Every row gives one point. The points of each table are mixes of a few directions, plus a little noise. How many directions does each table use, and how many do they share? Where both have some left over, give the other angles between the two spaces (their principal angles), to ten degrees, smallest first.

First:
[[-0.19 -0.46]
 [ 0.29  0.71]
 [-0.01 -0.02]
 [-0.02 -0.06]
 [-0.08 -0.17]]
Second (4 x 2):
[[ 0.22  0.55]
 [-0.22 -0.55]
 [ 0.00  0.02]
 [-0.01 -0.03]]
Directions: first 1, second 1, shared 1

First, 9 rows:
[[-0.29  0.11  0.08  0.56 -0.27 -0.11]
 [ 0.05 -0.02 -0.05 -0.19  0.25  0.02]
 [ 0.34 -0.12 -0.13 -0.77  0.58  0.14]
 [ 0.48 -0.19  0.09 -0.37 -0.71  0.14]
 [ 0.08 -0.03 -0.07 -0.29  0.35  0.04]
 [ 0.18 -0.07  0.06 -0.08 -0.38  0.05]
 [ 0.04 -0.01 -0.07 -0.23  0.37  0.03]
 [-0.42  0.16  0.03  0.59  0.04 -0.14]
 [-0.45  0.17  0.08  0.77 -0.22 -0.16]]
Second, 8 rows:
[[-0.08 -0.10  0.11 -0.02  0.35  0.14]
 [-0.15 -0.13  0.07 -0.21  0.30  0.21]
 [ 0.27  0.25 -0.19  0.19 -0.69 -0.36]
 [-0.60 -0.23  0.15 -0.29  0.54  0.44]
 [ 0.40 -0.02 -0.04 -0.17 -0.03 -0.06]
 [ 0.68  0.22 -0.03  0.64 -0.32 -0.51]
 [-0.62  0.04 -0.03  0.04 -0.15  0.11]
 [ 0.13 -0.03 -0.03 -0.21  0.01  0.04]]
Directions: first 2, second 3, shared 1; angles 40

First (10 x 9):
[[ 0.27  0.20  0.19 -0.42  0.04 -0.27 -0.06  0.19 -0.15]
 [ 0.07 -0.03 -0.19 -0.10  0.19  0.00 -0.54  0.18 -0.07]
 [ 0.15 -0.51  0.89 -0.36  0.10 -0.02  0.67  0.37 -0.54]
 [ 0.26  0.44 -0.48 -0.12 -0.34 -0.45  0.30 -0.55  0.46]
 [-0.33 -0.19  0.33  0.26 -0.04  0.43  0.48  0.00 -0.13]
 [-0.39  0.26  0.07  0.60 -0.20  0.12  0.12 -0.19  0.31]
 [ 0.04  0.09 -0.16 -0.41  0.19  0.31 -0.25  0.21 -0.30]
 [ 0.00 -0.03 -0.40  0.28 -0.11 -0.14 -0.05 -0.34  0.36]
 [-0.29 -0.05 -0.14  0.34  0.02  0.32 -0.12 -0.05  0.08]
 [ 0.22 -0.17 -0.10 -0.08  0.18 -0.29 -0.53  0.17 -0.01]]
Second, 8 rows:
[[-0.11 -0.27  0.02 -0.02  0.17  0.32 -0.08  0.14 -0.22]
 [ 0.03  0.58  0.13 -0.25 -0.26 -0.04  0.50 -0.14  0.03]
 [ 0.09  0.27 -0.01 -0.03 -0.16 -0.24  0.12 -0.13  0.17]
 [ 0.29  0.32 -0.16  0.22 -0.29 -0.90 -0.16 -0.31  0.58]
 [-0.05 -0.55 -0.11  0.21  0.25  0.07 -0.45  0.14 -0.07]
 [-0.05  0.16  0.08 -0.14 -0.05  0.17  0.23  0.01 -0.10]
 [-0.35 -0.63  0.10 -0.12  0.43  1.00 -0.07  0.40 -0.66]
 [ 0.13  0.10 -0.07  0.10 -0.11 -0.39 -0.10 -0.13  0.26]]
Directions: first 5, second 2, shared 2

First (8 x 12):
[[ 1.18 -0.04  0.53  0.18 -0.65  0.63  0.30  0.01 -0.60 -0.72  0.14 -0.27]
 [ 0.06  0.02 -0.22 -0.18 -0.18  0.13  0.03 -0.24  0.29  0.17 -0.09  0.23]
 [-0.11 -0.05 -0.10 -0.10  0.04  0.01 -0.04  0.00  0.15  0.12 -0.08  0.06]
 [-1.01 -0.18  0.00  0.51  0.79 -0.19  0.10  0.52 -0.65  0.21  0.46 -0.33]
 [-0.16  0.17  0.02  0.06  0.15 -0.39 -0.11 -0.06  0.07  0.05  0.03 -0.01]
 [ 0.04  0.23 -0.23 -0.12 -0.18 -0.14  0.00 -0.41  0.34  0.21 -0.03  0.26]
 [ 0.17  0.02  0.13 -0.11 -0.03 -0.13 -0.15  0.07  0.12 -0.15 -0.19 -0.04]
 [-0.15 -0.16 -0.13 -0.24  0.08  0.05 -0.12  0.13  0.29  0.12 -0.24  0.09]]
Second, 11 rows:
[[-0.81 -0.21  0.10  0.53  0.57 -0.09 -0.11  0.48 -0.70  0.17  0.40 -0.43]
 [ 0.52  0.14  0.00 -0.27 -0.43  0.01 -0.13 -0.31  0.40 -0.08 -0.27  0.18]
 [ 0.38  0.05 -0.39 -0.59  0.10  0.33  1.18 -0.18  0.55 -0.23 -0.07  0.72]
 [ 0.38  0.12  0.07 -0.13 -0.39 -0.06 -0.35 -0.24  0.25 -0.03 -0.23  0.02]
 [-0.66 -0.18  0.00  0.35  0.55 -0.01  0.18  0.40 -0.52  0.10  0.35 -0.23]
 [ 0.56  0.16  0.06 -0.23 -0.52 -0.04 -0.34 -0.34  0.39 -0.06 -0.31  0.10]
 [ 0.14  0.04  0.01 -0.06 -0.12 -0.01 -0.07 -0.08  0.10 -0.02 -0.08  0.03]
 [ 0.18  0.05  0.00 -0.09 -0.15  0.00 -0.06 -0.11  0.14 -0.03 -0.10  0.06]
 [-0.29 -0.06  0.10  0.25  0.13 -0.09 -0.25  0.16 -0.29  0.09  0.12 -0.25]
 [-0.49 -0.12  0.12  0.37  0.29 -0.10 -0.24  0.28 -0.46  0.12  0.22 -0.34]
 [ 0.11  0.02 -0.07 -0.13 -0.02  0.06  0.20 -0.06  0.13 -0.05 -0.03  0.14]]
Directions: first 4, second 2, shared 1; angles 60

First, 8 rows:
[[ 0.12  0.10  0.16 -0.09  0.38  0.02 -0.11 -0.07 -0.10  0.08 -0.04 -0.02
  -0.35 -0.05 -0.16 -0.23 -0.06 -0.13  0.15  0.33]
 [-0.86 -0.23 -0.36  0.17 -0.05 -0.14 -0.11  0.55  0.24 -0.56  0.02  0.12
   0.03 -0.42  0.60 -0.42  0.22 -0.72 -0.67  0.49]
 [ 0.31  0.15  0.28 -0.20  0.21  0.02 -0.29  0.08  0.10 -0.04  0.13  0.00
  -0.45  0.02 -0.35 -0.26  0.04  0.04  0.29  0.07]
 [-0.25 -0.24 -0.42  0.30 -0.79 -0.02  0.50 -0.15 -0.02  0.08 -0.08 -0.01
   1.01  0.20  0.41  0.75 -0.03  0.39 -0.35 -0.73]
 [ 0.16  0.08  0.12 -0.10  0.02  0.00 -0.17  0.07  0.10 -0.05  0.11  0.02
  -0.19  0.01 -0.17 -0.10  0.05  0.07  0.14 -0.05]
 [ 0.29  0.05  0.08 -0.05 -0.32  0.01 -0.04 -0.01  0.12  0.03  0.12 -0.01
   0.11  0.18 -0.19  0.23  0.04  0.38  0.18 -0.47]
 [ 0.56  0.15  0.24 -0.13 -0.18  0.06 -0.05 -0.17  0.03  0.20  0.11 -0.04
  -0.02  0.27 -0.41  0.23 -0.03  0.52  0.41 -0.49]
 [-0.35 -0.05 -0.10  0.09  0.71  0.03  0.27 -0.32 -0.48  0.26 -0.37 -0.05
  -0.14 -0.22  0.23 -0.21 -0.23 -0.55 -0.18  0.85]]
Second (11 x 20):
[[ 0.66  0.50  0.80 -0.33 -0.54  0.20 -0.32 -0.09  0.48 -0.03  0.37 -0.29
  -0.05  0.26 -0.59  0.08  0.21  0.51  1.05 -0.85]
 [-0.15  0.24  0.38 -0.09 -0.12  0.12 -0.12  0.03  0.25 -0.17  0.10 -0.22
  -0.02 -0.12  0.01 -0.22  0.15 -0.27  0.38 -0.01]
 [-0.44 -0.27 -0.45  0.23 -0.15 -0.09  0.24  0.08 -0.09 -0.07 -0.13  0.10
   0.38 -0.08  0.43  0.16 -0.02 -0.14 -0.54  0.06]
 [-0.72 -0.07 -0.14  0.17 -0.02  0.01  0.14  0.11  0.04 -0.23 -0.12 -0.09
   0.25 -0.29  0.52 -0.18  0.08 -0.60 -0.29  0.37]
 [ 0.52 -0.02  0.01 -0.16  0.17 -0.10 -0.31  0.18  0.04  0.00  0.17  0.21
  -0.49  0.13 -0.42 -0.10 -0.01  0.34  0.03 -0.07]
 [ 0.20  0.18  0.26 -0.05 -0.18  0.13  0.11 -0.28 -0.01  0.18 -0.01 -0.18
   0.20  0.14 -0.14  0.22 -0.03  0.21  0.41 -0.32]
 [-0.06  0.17  0.25 -0.04  0.19  0.11  0.06 -0.21 -0.08  0.11 -0.09 -0.17
  -0.05 -0.06 -0.01 -0.11 -0.04 -0.21  0.28  0.20]
 [-0.94 -0.12 -0.20  0.19 -0.17 -0.03  0.03  0.36  0.24 -0.48 -0.02 -0.06
   0.26 -0.40  0.66 -0.31  0.22 -0.76 -0.45  0.37]
 [ 0.31 -0.06 -0.12  0.03  0.31  0.00  0.24 -0.37 -0.42  0.43 -0.21  0.06
   0.00  0.17 -0.15  0.26 -0.27  0.27 -0.01  0.07]
 [ 0.30  0.06  0.10 -0.09  0.20  0.01 -0.08 -0.09 -0.09  0.14  0.01  0.03
  -0.24  0.08 -0.25 -0.03 -0.07  0.15  0.16  0.03]
 [ 0.32 -0.60 -0.92  0.15  0.30 -0.37  0.00  0.29 -0.37  0.12 -0.07  0.64
  -0.25  0.17 -0.07  0.22 -0.22  0.50 -1.01  0.13]]
Directions: first 3, second 4, shared 3

First:
[[-0.93 -0.36  0.02  0.15 -0.20 -0.03 -0.36 -0.55  0.32 -0.17 -0.06  0.36
  -0.18 -0.03  0.12 -0.04 -0.31  0.09  0.53 -0.28  0.03 -0.44  0.34  0.14
   0.31  0.16 -0.36  0.05 -0.10 -0.04 -0.09  0.91]
 [ 0.18  0.19 -0.08 -0.07 -0.05  0.19  0.19 -0.19 -0.19  0.26  0.06 -0.32
   0.01 -0.37 -0.27 -0.26 -0.13 -0.21  0.35 -0.09 -0.61  0.09 -0.35  0.00
   0.07 -0.42  0.25  0.11  0.54  0.25  0.46 -0.54]
 [-0.56  0.27  0.09 -0.14 -0.16  0.08  0.06  0.26  0.13  0.01  0.33  0.19
   0.07  0.43  0.08 -0.20  0.22 -0.13  0.01  0.19 -0.63  0.27  0.04 -0.59
   0.01  0.25 -0.46 -0.21  0.10  0.16 -0.81  0.29]
 [ 0.10  0.25  0.09  0.02 -0.28 -0.26  0.22 -0.10  0.12  0.12  0.02 -0.26
   0.06 -0.22  0.04  0.14  0.02 -0.19  0.27  0.12  0.07  0.05 -0.15  0.16
  -0.15 -0.32  0.06  0.13  0.04 -0.05  0.06 -0.17]
 [-0.52 -0.11  0.21  0.16 -0.02  0.01 -0.14 -0.13  0.05 -0.06  0.09  0.12
   0.14  0.00 -0.07 -0.14 -0.27 -0.21  0.47  0.05 -0.32 -0.33  0.10 -0.11
   0.26  0.25 -0.22  0.17  0.25  0.13  0.00  0.37]
 [ 0.95  0.21  0.19  0.14  0.17  0.05  0.04 -0.02 -0.19 -0.02 -0.21 -0.49
   0.18 -0.31 -0.30 -0.13  0.07 -0.33 -0.36  0.16  0.21 -0.13 -0.05  0.22
  -0.03 -0.30  0.20  0.21  0.17 -0.13  0.45 -0.62]
 [ 0.57 -0.03  0.02  0.14  0.06  0.06 -0.15 -0.39 -0.01 -0.10 -0.33 -0.29
  -0.08 -0.36 -0.18 -0.08 -0.02 -0.09 -0.23 -0.14  0.41 -0.25  0.11  0.42
   0.06 -0.36  0.12  0.14 -0.04 -0.22  0.45 -0.19]
 [-0.26 -0.32 -0.39 -0.14 -0.13 -0.20  0.01 -0.15  0.16  0.04 -0.10  0.27
  -0.35 -0.01  0.34  0.43 -0.03  0.56  0.08 -0.34  0.56  0.14 -0.01  0.33
  -0.18 -0.08  0.24 -0.17 -0.49 -0.12  0.06  0.26]
 [-0.27  0.01 -0.11 -0.15  0.13  0.48 -0.26  0.01  0.01 -0.14  0.07  0.27
  -0.16  0.38 -0.08 -0.44  0.24  0.10 -0.46 -0.15 -0.47  0.16  0.23 -0.45
   0.18  0.19 -0.42 -0.33  0.00  0.07 -0.56  0.30]
 [ 0.75 -0.11 -0.05 -0.11  0.49 -0.39  0.39  1.25 -0.39  0.05  0.13  0.14
   0.31  0.49  0.32  0.72  0.20  0.40 -0.66  0.47  0.74  0.45 -0.26 -0.13
  -0.53  0.64  0.60 -0.09 -0.48 -0.04 -0.03 -0.62]]
Second:
[[-0.09  0.09  0.25  0.02  0.08 -0.22  0.00  0.62  0.10 -0.20  0.16  0.24
   0.23  0.59  0.24  0.21  0.28 -0.01 -0.45  0.43  0.29  0.11  0.23 -0.36
  -0.17  0.59 -0.33 -0.12 -0.38 -0.13 -0.77  0.31]
 [-0.04  0.19  0.06  0.03 -0.22 -0.16  0.31 -0.14 -0.07  0.29  0.12 -0.32
   0.14 -0.41 -0.11  0.02 -0.25 -0.28  0.73  0.07 -0.41 -0.02 -0.39  0.11
  -0.01 -0.34  0.27  0.26  0.47  0.22  0.46 -0.40]
 [-0.20  0.20  0.04 -0.08 -0.20 -0.07  0.03  0.05  0.20 -0.03  0.09  0.05
  -0.02  0.20  0.12  0.00  0.22 -0.04 -0.11  0.09 -0.05  0.16  0.09 -0.18
  -0.09 -0.01 -0.29 -0.14 -0.15 -0.07 -0.52  0.21]
 [-0.10 -0.13 -0.06  0.08 -0.19 -0.25  0.12 -0.34  0.04  0.16 -0.08 -0.14
  -0.05 -0.44  0.04  0.24 -0.33  0.02  0.64 -0.15  0.17 -0.19 -0.19  0.43
  -0.01 -0.29  0.33  0.24  0.10  0.03  0.59 -0.08]
 [ 0.67  0.31  0.16  0.08  0.06  0.15  0.20 -0.12 -0.29  0.20 -0.04 -0.58
   0.22 -0.49 -0.43 -0.30 -0.12 -0.48  0.19  0.12 -0.46 -0.07 -0.33  0.09
   0.08 -0.45  0.29  0.30  0.65  0.16  0.66 -0.81]
 [ 0.14  0.00  0.10  0.10 -0.10 -0.21 -0.15 -0.10  0.26 -0.22 -0.18  0.01
  -0.05  0.08  0.16  0.18  0.19  0.03 -0.36  0.05  0.68 -0.12  0.31  0.21
  -0.11  0.00 -0.22 -0.03 -0.47 -0.35 -0.29  0.33]
 [-0.96 -0.27  0.04  0.06 -0.16 -0.04 -0.37 -0.21  0.38 -0.27  0.04  0.52
  -0.16  0.37  0.26  0.01 -0.03  0.18  0.10 -0.13  0.12 -0.23  0.46 -0.13
   0.19  0.41 -0.58 -0.15 -0.36 -0.11 -0.65  1.06]
 [ 0.24  0.36 -0.03 -0.23  0.05  0.12  0.18  0.52 -0.07  0.04  0.20  0.00
   0.07  0.41  0.03 -0.10  0.44 -0.01 -0.57  0.24 -0.27  0.51 -0.08 -0.48
  -0.22  0.10 -0.15 -0.28 -0.06  0.04 -0.62 -0.27]
 [-0.10 -0.62 -0.20  0.02  0.59  0.30 -0.26  0.26 -0.37 -0.10 -0.04  0.44
  -0.05  0.21 -0.04 -0.01 -0.29  0.43 -0.15 -0.22  0.02 -0.15  0.05 -0.07
   0.23  0.60  0.29 -0.06  0.00  0.18  0.38  0.08]
 [ 0.27  0.26  0.17  0.17 -0.29  0.04  0.01 -0.73  0.07  0.11 -0.19 -0.57
   0.01 -0.70 -0.35 -0.31 -0.19 -0.50  0.49 -0.10 -0.25 -0.33 -0.10  0.38
   0.18 -0.73  0.03  0.34  0.49 -0.02  0.60 -0.29]
 [ 0.16 -0.39 -0.53 -0.26  0.37  0.32 -0.09  0.19 -0.25  0.03 -0.08  0.34
  -0.34  0.20  0.08  0.07  0.07  0.66 -0.51 -0.39  0.16  0.33 -0.06  0.00
  -0.07  0.13  0.37 -0.36 -0.27  0.06  0.15 -0.15]]
Directions: first 6, second 6, shared 6

First (10 x 32):
[[-0.05  0.13 -0.13  0.22  0.29 -0.05 -0.32  0.07 -0.08 -0.22  0.03  0.17
  -0.78  0.17  0.04  0.32  0.18 -0.01 -0.04  0.37  0.37  0.19 -0.18 -0.53
  -0.16 -0.12  0.61 -0.38 -0.30  0.44 -0.07 -0.07]
 [ 0.09 -0.23  0.23 -0.37 -0.50  0.08  0.55 -0.12  0.13  0.37 -0.04 -0.29
   1.35 -0.30 -0.07 -0.55 -0.31  0.02  0.08 -0.64 -0.64 -0.32  0.31  0.91
   0.28  0.21 -1.05  0.66  0.52 -0.76  0.12  0.12]
 [ 0.12 -0.29  0.29 -0.48 -0.64  0.10  0.70 -0.16  0.17  0.48 -0.06 -0.37
   1.73 -0.38 -0.09 -0.71 -0.39  0.03  0.10 -0.82 -0.82 -0.41  0.39  1.16
   0.35  0.26 -1.35  0.84  0.66 -0.97  0.16  0.15]
 [ 0.00  0.00  0.00  0.00  0.00  0.00  0.00  0.00  0.00  0.00  0.00  0.00
   0.00  0.00  0.00  0.00  0.00  0.00  0.00  0.00  0.00  0.00  0.00  0.00
   0.00  0.00  0.00  0.00  0.00  0.00  0.00  0.00]
 [-0.01  0.01 -0.01  0.02  0.03 -0.01 -0.04  0.01 -0.01 -0.02  0.00  0.02
  -0.09  0.02  0.00  0.04  0.02  0.00  0.00  0.04  0.04  0.02 -0.02 -0.06
  -0.02 -0.01  0.07 -0.04 -0.03  0.05 -0.01 -0.01]
 [-0.04  0.09 -0.09  0.14  0.19 -0.03 -0.21  0.05 -0.05 -0.14  0.02  0.11
  -0.52  0.11  0.03  0.21  0.12 -0.01 -0.03  0.25  0.25  0.12 -0.12 -0.35
  -0.11 -0.08  0.40 -0.25 -0.20  0.29 -0.05 -0.05]
 [-0.02  0.06 -0.06  0.10  0.13 -0.02 -0.14  0.03 -0.03 -0.10  0.01  0.08
  -0.35  0.08  0.02  0.14  0.08 -0.01 -0.02  0.17  0.17  0.08 -0.08 -0.24
  -0.07 -0.05  0.27 -0.17 -0.13  0.20 -0.03 -0.03]
 [-0.01  0.03 -0.03  0.05  0.06 -0.01 -0.07  0.02 -0.02 -0.05  0.01  0.04
  -0.17  0.04  0.01  0.07  0.04  0.00 -0.01  0.08  0.08  0.04 -0.04 -0.12
  -0.04 -0.03  0.13 -0.08 -0.07  0.10 -0.02 -0.02]
 [-0.03  0.07 -0.07  0.11  0.15 -0.02 -0.16  0.04 -0.04 -0.11  0.01  0.08
  -0.40  0.09  0.02  0.16  0.09 -0.01 -0.02  0.19  0.19  0.09 -0.09 -0.27
  -0.08 -0.06  0.31 -0.19 -0.15  0.22 -0.04 -0.04]
 [-0.05  0.13 -0.13  0.21  0.28 -0.04 -0.31  0.07 -0.07 -0.21  0.03  0.16
  -0.77  0.17  0.04  0.32  0.17 -0.01 -0.04  0.36  0.36  0.18 -0.17 -0.52
  -0.16 -0.12  0.60 -0.37 -0.29  0.43 -0.07 -0.07]]
Second (10 x 32):
[[-0.17  0.18 -0.08  0.17  0.37  0.25  0.03  0.07 -0.34  0.07 -0.22  0.14
  -0.94 -0.06  0.26  0.40  0.33  0.06 -0.21  0.52  0.39  0.53 -0.16 -0.83
  -0.40 -0.38  0.66 -0.32  0.05  0.66 -0.09 -0.16]
 [ 0.18 -0.19  0.09 -0.19 -0.38 -0.25 -0.05 -0.07  0.34 -0.08  0.21 -0.12
   0.99  0.06 -0.27 -0.43 -0.33 -0.07  0.23 -0.53 -0.41 -0.53  0.17  0.85
   0.41  0.40 -0.69  0.34 -0.04 -0.67  0.09  0.17]
 [-0.15  0.17 -0.07  0.16  0.34  0.21  0.04  0.07 -0.29  0.06 -0.20  0.12
  -0.84 -0.05  0.24  0.36  0.31  0.06 -0.20  0.44  0.34  0.45 -0.14 -0.72
  -0.35 -0.34  0.58 -0.29  0.03  0.58 -0.06 -0.14]
 [ 0.06 -0.07  0.02 -0.06 -0.15 -0.10 -0.02 -0.02  0.15 -0.04  0.07 -0.05
   0.39  0.02 -0.12 -0.17 -0.15 -0.02  0.10 -0.22 -0.17 -0.22  0.07  0.34
   0.18  0.16 -0.28  0.14 -0.01 -0.27  0.04  0.06]
 [ 0.06 -0.07  0.03 -0.06 -0.16 -0.10 -0.02 -0.04  0.13 -0.03  0.11 -0.04
   0.41  0.03 -0.11 -0.16 -0.15 -0.02  0.10 -0.24 -0.18 -0.23  0.07  0.35
   0.16  0.16 -0.29  0.14 -0.03 -0.28  0.03  0.06]
 [-0.10  0.11 -0.05  0.11  0.24  0.14  0.03  0.05 -0.22  0.05 -0.13  0.08
  -0.59 -0.05  0.15  0.24  0.21  0.04 -0.13  0.32  0.23  0.32 -0.10 -0.49
  -0.24 -0.24  0.39 -0.20  0.02  0.42 -0.05 -0.10]
 [ 0.12 -0.14  0.06 -0.13 -0.29 -0.19 -0.02 -0.05  0.26 -0.06  0.15 -0.10
   0.74  0.05 -0.19 -0.30 -0.25 -0.05  0.16 -0.41 -0.29 -0.40  0.11  0.64
   0.31  0.29 -0.51  0.25 -0.04 -0.53  0.07  0.11]
 [ 0.19 -0.19  0.07 -0.18 -0.38 -0.23 -0.03 -0.08  0.32 -0.08  0.21 -0.13
   0.98  0.06 -0.26 -0.40 -0.33 -0.07  0.23 -0.53 -0.40 -0.53  0.17  0.82
   0.40  0.40 -0.67  0.33 -0.04 -0.67  0.09  0.16]
 [-0.04  0.05 -0.02  0.04  0.07  0.06  0.00  0.00 -0.07  0.02 -0.05  0.03
  -0.19 -0.01  0.05  0.08  0.06  0.01 -0.04  0.11  0.07  0.10 -0.03 -0.15
  -0.09 -0.07  0.12 -0.06  0.00  0.12 -0.02 -0.03]
 [-0.16  0.19 -0.08  0.16  0.37  0.23  0.04  0.06 -0.33  0.07 -0.21  0.14
  -0.95 -0.06  0.25  0.39  0.33  0.07 -0.23  0.50  0.39  0.52 -0.16 -0.80
  -0.41 -0.38  0.66 -0.32  0.05  0.65 -0.09 -0.15]]
Directions: first 1, second 1, shared 0; angles 30

First:
[[-0.26  0.48 -0.07 -0.09 -0.62  0.29  0.30 -0.19  0.10  0.20  0.16  0.42
  -0.05 -0.06 -0.26  0.48 -0.17  0.05 -0.34 -0.50 -0.06  0.04  0.75  0.00
  -0.09  0.20 -0.26 -0.08  0.28  0.48 -0.16  0.53]
 [ 0.12  0.32  0.20  0.10  0.16 -0.03 -0.39  0.13  0.22  0.01 -0.21 -0.11
  -0.07 -0.02  0.15 -0.24 -0.27 -0.13  0.30 -0.27 -0.26 -0.10 -0.11  0.15
  -0.15 -0.20  0.05  0.21 -0.05  0.01 -0.03 -0.34]
 [-0.30  0.38  0.06  0.01 -0.17 -0.09  0.02  0.10  0.24  0.17  0.25  0.26
  -0.06  0.05 -0.11  0.06  0.00  0.07 -0.18 -0.14 -0.06 -0.18  0.22  0.36
  -0.14  0.08  0.16 -0.24  0.08  0.21  0.20  0.26]
 [ 0.46 -0.27 -0.06  0.24  0.27  0.04 -0.17  0.29  0.36 -0.16  0.22 -0.49
   0.25  0.09 -0.03 -0.51  0.38  0.12  0.16 -0.36  0.00 -0.04 -0.44  0.13
   0.01  0.14  0.59  0.13 -0.10 -0.33  0.17 -0.37]
 [-0.26 -0.22 -0.25 -0.17 -0.35  0.11  0.54 -0.22 -0.28  0.04  0.25  0.27
   0.05  0.00 -0.23  0.44  0.23  0.15 -0.44  0.25  0.28  0.14  0.35 -0.21
   0.15  0.26 -0.19 -0.27  0.13  0.12 -0.03  0.55]
 [-0.21  0.35  0.41  0.08  0.58 -0.54 -0.64  0.33  0.19  0.08 -0.23 -0.03
  -0.25  0.06  0.37 -0.48 -0.30 -0.17  0.43  0.41 -0.25 -0.38 -0.54  0.57
  -0.23 -0.44  0.21 -0.08 -0.25 -0.14  0.36 -0.47]
 [-0.15 -0.43 -0.17 -0.34 -0.20  0.14  0.44 -0.56 -0.89 -0.08 -0.46  0.24
  -0.13 -0.17  0.06  0.67 -0.23 -0.14 -0.15  0.69  0.26  0.41  0.30 -0.80
   0.31 -0.12 -0.92  0.11  0.06  0.08 -0.50  0.29]
 [ 0.57 -0.60 -0.12  0.17  0.36  0.08 -0.11  0.13  0.02 -0.27  0.01 -0.58
   0.25  0.04  0.05 -0.41  0.37  0.06  0.21 -0.05  0.09  0.13 -0.54 -0.21
   0.17  0.06  0.35  0.24 -0.14 -0.45  0.00 -0.46]]
Second (10 x 32):
[[ 0.00 -0.02  0.05  0.02 -0.02  0.06 -0.15 -0.05 -0.02 -0.02  0.01 -0.08
   0.07 -0.04 -0.11  0.02 -0.07 -0.02  0.00 -0.15 -0.03  0.07 -0.02  0.01
  -0.03  0.09  0.15 -0.04  0.00  0.09  0.02  0.08]
 [-0.14  0.42  0.03  0.20  0.27 -0.25  0.32 -0.24 -0.07  0.60  0.04  0.12
  -0.20 -0.07  0.44 -0.40 -0.03  0.04 -0.31  0.23  0.25 -0.06  0.12  0.13
   0.20  0.07 -0.82 -0.14 -0.16 -0.61 -0.11 -0.33]
 [ 0.07  0.46 -0.25 -0.16  0.10 -0.07  0.92  0.10  0.04  0.45 -0.06  0.33
  -0.34  0.34  1.04 -0.71  0.10  0.24 -0.04  0.59  0.39 -0.53  0.74  0.21
   0.11 -0.23 -0.94  0.03  0.39 -1.00 -0.07 -0.68]
 [-0.10 -0.15  0.14  0.21  0.08 -0.17 -0.41 -0.11 -0.05 -0.08  0.02 -0.09
   0.06 -0.28 -0.46  0.36 -0.05 -0.18 -0.15 -0.16 -0.21  0.35 -0.57 -0.14
   0.01  0.10  0.11 -0.05 -0.41  0.43 -0.02  0.31]
 [ 0.10 -0.17 -0.18 -0.19 -0.12  0.08  0.21  0.28  0.08 -0.30 -0.06  0.13
  -0.02  0.19  0.09  0.12  0.11  0.05  0.17  0.23 -0.07 -0.15  0.06 -0.02
  -0.09 -0.21  0.15  0.19  0.16  0.11  0.02 -0.03]
 [ 0.06 -0.41  0.06 -0.12 -0.25  0.25 -0.50  0.13  0.04 -0.54 -0.01 -0.22
   0.27 -0.01 -0.62  0.45  0.00 -0.08  0.26 -0.40 -0.26  0.18 -0.24 -0.12
  -0.18  0.06  0.95  0.11  0.05  0.72  0.10  0.43]
 [-0.10  0.27 -0.08  0.15  0.29 -0.39  0.49 -0.03  0.00  0.39  0.01  0.31
  -0.30 -0.05  0.48 -0.22  0.04  0.02 -0.30  0.51  0.15 -0.08 -0.09  0.05
   0.15 -0.12 -0.97 -0.01 -0.28 -0.49 -0.14 -0.32]
 [ 0.02 -0.25 -0.02 -0.04 -0.10  0.06 -0.18  0.09  0.03 -0.30 -0.02 -0.03
   0.09 -0.04 -0.28  0.29  0.02 -0.07  0.10 -0.07 -0.16  0.12 -0.21 -0.08
  -0.09 -0.04  0.36  0.07 -0.07  0.36  0.05  0.22]
 [ 0.01 -0.27  0.36  0.05 -0.24  0.41 -1.00 -0.22 -0.07 -0.27  0.07 -0.55
   0.45 -0.22 -0.90  0.29 -0.19 -0.13  0.17 -0.97 -0.20  0.41 -0.19 -0.12
  -0.15  0.41  1.23 -0.16  0.03  0.74  0.13  0.60]
 [ 0.06  0.14 -0.09 -0.12 -0.04  0.07  0.31  0.06  0.01  0.09 -0.03  0.07
  -0.07  0.19  0.38 -0.24  0.03  0.12  0.09  0.17  0.15 -0.23  0.36  0.08
   0.01 -0.09 -0.18  0.03  0.25 -0.31  0.01 -0.25]]
Directions: first 4, second 3, shared 0; angles 50, 80, 90
